Rows are points. Each copy is the shape, with its points in the same order, stretched, turned, moved and blurred by noise. Is it also mirrored, or only turned?

Shape (6 x 2):
24  7
53  59
-60  44
37  -12
-1  -11
-40  -50
Copy 1:
12  -1
60  21
-13  55
8  -19
-10  -4
-55  -19
Copy 1 is: only turned
Copy 2 (6 x 2):
20  -24
19  -72
-47  -15
34  -13
7  -6
-2  46
Copy 2 is: mirrored
Copy 3 (6 x 2):
11  21
55  -19
-23  -63
4  32
-1  9
-47  7
Copy 3 is: mirrored
Copy 4:
-40  7
-87  21
-47  -62
-22  35
-16  -1
25  -24
Copy 4 is: only turned

Shape (8 x 3):
3  8  -7
67  33  -39
-18  0  31
-5  -6  -41
20  -6  -27
-12  44  17
16  4  -14
-1  1  29
Copy 1:
1  -2  5
-50  42  -14
46  -11  13
-28  -18  -6
-20  4  -18
17  -4  48
-5  6  -7
39  2  4
Copy 1 is: only turned
Copy 2 (8 x 3):
26  -5  -6
95  16  -12
-10  2  -6
30  -45  -9
34  -23  -22
32  25  24
34  -3  -13
-3  14  -16
Copy 2 is: mirrored

Shape, 12 rows:
4  37  31  4  -10  -14
-50  28  -10  33  -28  41
-50  21  15  28  -16  -33
53  31  -82  25  6  -7
-34  54  34  -11  -12  56
34  24  -29  -29  -32  33
28  -12  -20  -17  -23  45
14  -1  79  31  -2  -12
-37  42  23  -15  -33  18
7  69  -76  35  40  -53
23  14  34  7  -11  32
-7  -27  -14  -41  27  -10
Copy 1:
29  26  28  -34  -4  -29
42  10  -6  8  45  16
15  49  40  19  15  -30
-37  -56  -27  -33  78  -53
58  32  -1  -46  -2  36
9  -37  -48  -33  11  -12
12  -57  -27  -17  4  5
57  10  78  -27  -34  -21
44  38  -5  -15  -4  0
-61  19  6  -36  95  -64
48  -17  23  -44  -13  2
-51  -14  24  -4  -19  5
Copy 1 is: only turned
Copy 2, 12 rows:
-23  63  25  27  -26  2
7  -20  41  -26  -64  49
-46  -2  35  33  -41  44
77  2  26  19  10  -12
5  37  4  -27  -93  7
26  0  24  -14  -24  -54
23  -4  10  -51  -15  -38
-41  84  22  -9  29  17
-25  8  28  8  -71  -7
56  12  4  94  -24  38
2  54  18  -29  -16  -8
-24  -12  -50  -13  -18  -15
Copy 2 is: only turned

Shape:
-3  -25  -17  21  -7  24  -6  -21  -10
6  14  23  -5  13  23  -26  5  -12
-15  7  -17  -52  1  3  -24  -4  36
-18  -31  1  22  22  8  12  4  -18
-6  -3  -15  17  28  20  -2  6  8
4  -24  0  8  15  -33  -6  4  -14
12  -27  -22  18  -3  15  -18  -5  -15
-16  22  -21  8  -13  5  12  4  -13
-18  15  14  10  10  -29  40  -20  -8
-16  23  -16  -27  29  -14  -16  -17  -10
25  -31  0  20  8  -1  4  3  -5
-6  -32  -11  -51  -11  32  -18  -4  -18
80  -16  -2  -6  -12  13  -20  2  -2
3  -31  -13  -3  -73  -29  -25  -30  -16
17  -17  -22  10  30  14  -12  7  -16
Copy 1:
-11  -34  -34  -2  -10  -1  2  -6  -25
4  8  13  0  -42  10  7  -16  -13
0  17  7  26  8  -10  -16  20  8
-33  -21  5  -14  -5  13  33  -10  -15
-12  -13  13  3  -24  -8  22  -1  -27
-12  10  10  -22  17  -10  7  -21  -13
-8  -28  -17  -10  -5  -7  -1  -6  -36
-19  -20  -3  -28  -18  -8  -2  12  7
-13  -12  13  -30  0  -14  33  -23  26
-28  14  32  2  -6  -20  -8  -9  15
9  -19  -1  -20  4  6  15  -20  -35
-12  -15  -11  15  11  30  -27  5  5
59  -19  1  -14  -22  0  -14  -23  -35
3  -23  -95  -29  37  -9  -47  10  -7
-14  -17  22  -6  -14  5  7  -21  -35
Copy 1 is: mirrored
Copy 2:
25  -7  -8  18  -18  23  10  11  0
13  -17  38  11  -3  -13  -14  15  -9
-38  -22  0  -41  15  12  -26  40  15
35  2  13  11  -4  31  37  -10  13
16  11  4  6  2  0  22  12  17
1  -26  7  6  -17  18  13  -25  30
26  -24  -6  17  -28  14  11  16  14
11  -1  -23  12  32  -15  14  -6  -5
5  27  -3  3  31  11  8  -61  -2
-6  -10  2  3  22  17  -29  -7  29
23  -9  2  0  -30  8  16  -8  15
33  -44  12  -32  -14  43  -25  45  3
28  -36  1  -19  -61  -24  -37  23  6
-25  -65  -25  7  -28  25  -7  -7  -14
36  -13  -1  9  -22  10  4  13  32
Copy 2 is: only turned
Copy 3:
17  -22  -21  5  -2  41  -18  -21  0
-7  8  -10  3  -27  27  -5  31  -3
-32  8  -12  28  -13  -25  -31  10  -11
39  -34  -35  3  5  20  3  -6  5
22  -29  -23  7  -30  7  -10  -8  7
35  -5  6  -2  12  11  -5  2  -21
24  -13  -17  -12  -12  46  -15  -21  -12
-14  -24  16  22  -2  20  8  -5  -1
11  -1  24  40  21  -6  7  15  28
4  10  -4  49  -8  -1  -5  6  -25
33  0  -2  -14  -9  23  -7  -16  10
-22  12  -45  1  14  33  -7  0  -31
-3  46  21  -45  -31  36  -11  -19  -6
-17  18  37  -9  53  46  -42  -14  -26
30  -11  -29  -1  -21  24  -1  -23  -19
Copy 3 is: only turned

Shape (18 x 12):
-41  -7  -8  8  -5  13  0  -6  -20  1  0  4
23  -5  40  -4  -16  16  7  8  1  28  32  15
-74  4  -1  58  1  21  -2  -9  -8  15  2  4
16  -2  2  -16  41  25  12  -32  -14  16  45  -78
-15  7  -10  -24  24  12  -20  4  -17  1  12  10
-19  4  -6  7  -16  14  2  6  1  13  2  19
28  -2  15  -26  -16  18  13  -7  16  22  20  1
22  20  11  10  -17  3  -73  -55  -22  -66  5  -12
27  -1  -5  -23  -22  31  -11  8  -21  13  22  -34
9  45  -7  25  -17  5  -41  7  -17  2  2  -26
-1  -12  -21  -24  -17  -2  -4  3  -4  30  0  -3
-14  -1  -5  27  2  2  -73  -21  67  -16  28  -1
32  2  -7  4  -2  7  -6  -5  -16  15  -5  7
10  10  -2  25  -11  46  -2  -2  -9  2  7  4
29  14  5  -6  -19  -3  9  9  -19  -34  32  4
26  3  -3  -16  -22  19  -2  2  -13  31  34  17
25  64  -12  30  -21  2  5  -9  -13  2  76  6
-10  -3  -18  30  16  3  5  6  -22  21  52  1
Copy 1, 18 rows:
-11  -4  22  11  4  -6  -26  -36  -8  12  10  3
0  -6  11  -20  28  -45  -15  26  0  -35  16  -34
-16  -48  17  29  23  -4  -43  -14  8  26  34  8
16  50  33  -23  42  -32  -13  35  16  -34  30  78
26  33  -3  -16  2  -4  -26  -31  0  6  3  1
-2  -19  -1  -5  4  -10  -16  -12  -10  -13  9  -16
12  7  5  -17  8  -33  4  23  -14  -49  13  -20
-17  93  -8  23  -1  42  0  4  25  47  50  -39
-23  39  2  -39  -5  -23  -21  1  -12  -35  17  16
-32  23  -23  -20  22  18  -20  28  17  15  10  1
-10  12  -4  -2  -2  -26  5  -23  -1  -23  -19  10
12  7  -40  0  -21  -6  18  23  82  18  58  -7
-6  26  -11  3  29  2  -12  2  2  -38  -1  -20
-9  -2  -1  -7  18  4  -41  7  -19  -42  43  -23
-11  26  13  -51  28  5  4  -5  -14  -10  23  -28
0  21  -14  -20  24  -40  -9  -1  -14  -40  21  -17
0  4  -28  -51  95  -15  14  41  -11  -6  69  -9
-2  -1  2  -22  66  -32  -13  -13  19  -14  34  22
Copy 1 is: mirrored
Copy 2:
1  23  6  27  -2  9  25  23  13  -16  -22  -28
4  -26  4  -45  2  -28  31  -17  43  22  -3  -16
-7  49  -18  26  -22  13  14  62  19  -14  -16  -40
66  33  -3  -5  74  -1  4  -61  61  71  -14  -28
37  -14  27  6  16  21  36  13  11  -10  -17  -26
7  -6  -7  8  -17  2  19  25  22  -13  -8  -15
4  -35  -1  -28  4  -7  9  -25  43  26  0  -4
-35  10  -23  3  91  22  72  -30  -39  -18  7  -15
27  -7  -12  10  43  -7  48  -48  51  16  12  -14
30  31  -32  16  21  14  65  -1  2  4  26  -8
31  -16  18  29  -1  -14  26  3  26  13  -2  0
9  -41  -25  3  30  -17  -14  22  -11  -7  62  -37
13  -5  11  -10  31  0  33  7  18  12  -13  26
-11  6  -20  -12  21  12  25  4  49  -6  0  -3
17  4  -28  -16  17  -1  39  -51  7  -26  -22  -4
20  -42  -10  -8  15  -21  49  -9  45  5  -14  -7
49  -18  -92  -17  18  -12  53  -10  28  -5  -44  -13
66  9  -16  3  16  -29  32  13  33  -3  -40  -16
Copy 2 is: only turned
Copy 3, 18 rows:
-26  26  1  7  -15  29  6  -21  24  -13  0  -19
-2  3  38  27  15  11  -27  -25  5  -25  -48  21
-2  39  7  -1  -40  70  1  -30  63  -9  -12  -45
-6  -12  -18  28  20  4  -66  -72  -79  -15  10  -32
-28  30  -31  28  10  2  -10  -27  7  16  2  -2
-19  17  13  7  -22  8  6  -19  31  -3  -21  0
-15  -14  26  19  14  -21  -12  -33  -19  -7  -35  14
43  11  -81  44  53  -4  27  -28  13  -59  36  3
-28  13  5  24  0  -28  -20  -55  -41  -39  -17  15
18  37  -28  26  -34  -23  -10  -26  14  -39  1  -4
-43  -3  18  11  -16  -37  -13  -22  10  -9  -12  -13
35  -20  -10  21  37  -13  -1  -67  77  30  27  -5
-12  3  -20  6  -3  -25  -20  -11  13  -36  -32  10
-4  22  -16  1  -9  14  0  -42  7  -34  -42  18
5  1  -2  26  -3  1  -8  1  -21  -36  16  51
-31  -6  8  34  -7  -21  -22  -33  -4  -23  -41  16
22  -15  -22  62  -61  3  -33  -19  -12  -27  0  21
-18  -4  0  24  -33  25  -58  -31  21  -18  -3  -2
Copy 3 is: only turned

Shape, 18 rows:
30  19  17  -28  5  16  25  -3  -13  23  37  -11
-11  25  -16  7  -3  22  14  10  0  20  25  8
-15  17  7  -34  1  20  -19  -2  5  15  -7  9
-22  17  17  1  -7  21  23  -5  11  17  16  -11
-3  -21  9  19  6  -14  5  5  9  1  6  -3
-12  -5  5  8  -7  7  18  -14  9  21  6  12
5  21  4  6  27  -95  23  -10  11  24  -6  2
-13  19  12  17  -1  18  10  7  -18  22  -5  -14
-15  -12  -36  -48  7  12  24  3  3  20  -1  -8
-22  -16  15  4  51  -1  25  4  3  4  2  7
-22  15  4  19  -9  16  12  -21  -9  24  0  -5
0  13  8  -3  7  23  15  2  6  25  -9  14
0  13  4  11  6  -11  20  6  5  -7  -6  -9
5  -21  17  19  -7  7  25  -12  -51  -88  -8  5
19  8  -15  -31  5  14  -21  -7  -51  25  -3  20
-26  4  18  8  16  8  26  7  -5  13  1  11
36  13  3  19  27  18  -2  -68  5  22  37  -8
22  16  -8  -4  -2  22  27  6  9  21  -4  2
Copy 1, 18 rows:
20  -37  -18  -10  -30  -24  27  -27  -25  42  -18  7
4  -2  2  31  -2  -10  -10  -26  -31  10  4  7
23  -36  -22  2  16  -18  -14  -35  10  -14  1  -5
9  6  -17  19  -15  -24  10  -39  -20  -9  -8  -13
-3  12  5  -4  7  10  34  15  1  5  -8  -6
-4  -5  -14  18  2  0  15  -12  -25  -7  6  -23
-33  -12  -3  -41  -19  -1  29  64  -33  -52  -53  54
-14  -2  1  -2  0  1  0  -49  -19  -5  -12  3
1  -7  -32  -4  20  -61  -12  8  -15  18  15  -24
19  5  0  -25  30  -20  51  -3  -13  -32  17  8
-20  4  -19  9  -11  4  -2  -40  -24  -15  6  -6
21  -19  -13  0  17  0  -1  -33  -30  -13  -8  -11
7  13  11  -16  -13  1  6  4  -17  -16  -19  -1
6  -3  77  -34  -35  25  32  -1  27  -3  49  -45
-11  -76  -14  -25  10  1  -10  -27  -3  27  21  17
-2  -8  8  -1  17  -18  28  -26  -22  -26  1  -2
34  4  -64  -34  -51  47  15  -26  -37  25  37  17
21  -9  -11  -3  2  -3  -11  -18  -50  12  -21  -19
Copy 1 is: mirrored
Copy 2:
7  -38  -6  -5  -42  -13  4  -23  46  7  -9  27
-23  -16  4  -14  -20  -21  -20  -19  -11  23  -23  24
-2  6  16  -34  -11  0  9  -22  -10  16  -42  12
-23  -5  -23  -24  -10  -6  -6  -13  11  15  -1  15
-7  -8  -1  6  0  -7  -1  22  -6  -4  5  -24
-17  -24  -3  -11  7  1  2  -12  -10  2  -1  9
46  -54  -27  9  67  -23  -8  26  31  -21  -20  -50
-24  -15  -2  -11  -3  14  -19  -2  16  39  -13  2
24  -39  9  -36  -30  -20  2  -45  -31  21  4  -7
-6  -32  -15  -6  -3  -24  30  12  1  27  -18  -33
-33  -23  -6  -14  6  18  -20  -22  2  16  -6  4
-5  -24  8  -13  -7  -4  6  0  0  37  -22  31
2  1  -12  13  6  -15  -16  14  8  21  1  -11
-43  52  28  88  1  -23  6  -5  -2  18  39  -56
-7  -40  64  -1  -34  4  1  -34  -9  17  -42  -2
-27  -23  0  -9  10  -19  13  -6  3  33  -12  -14
8  -30  -46  28  -40  40  11  -18  23  -27  -21  23
9  -20  -2  -3  -19  -9  -17  2  7  31  0  46
Copy 2 is: mirrored
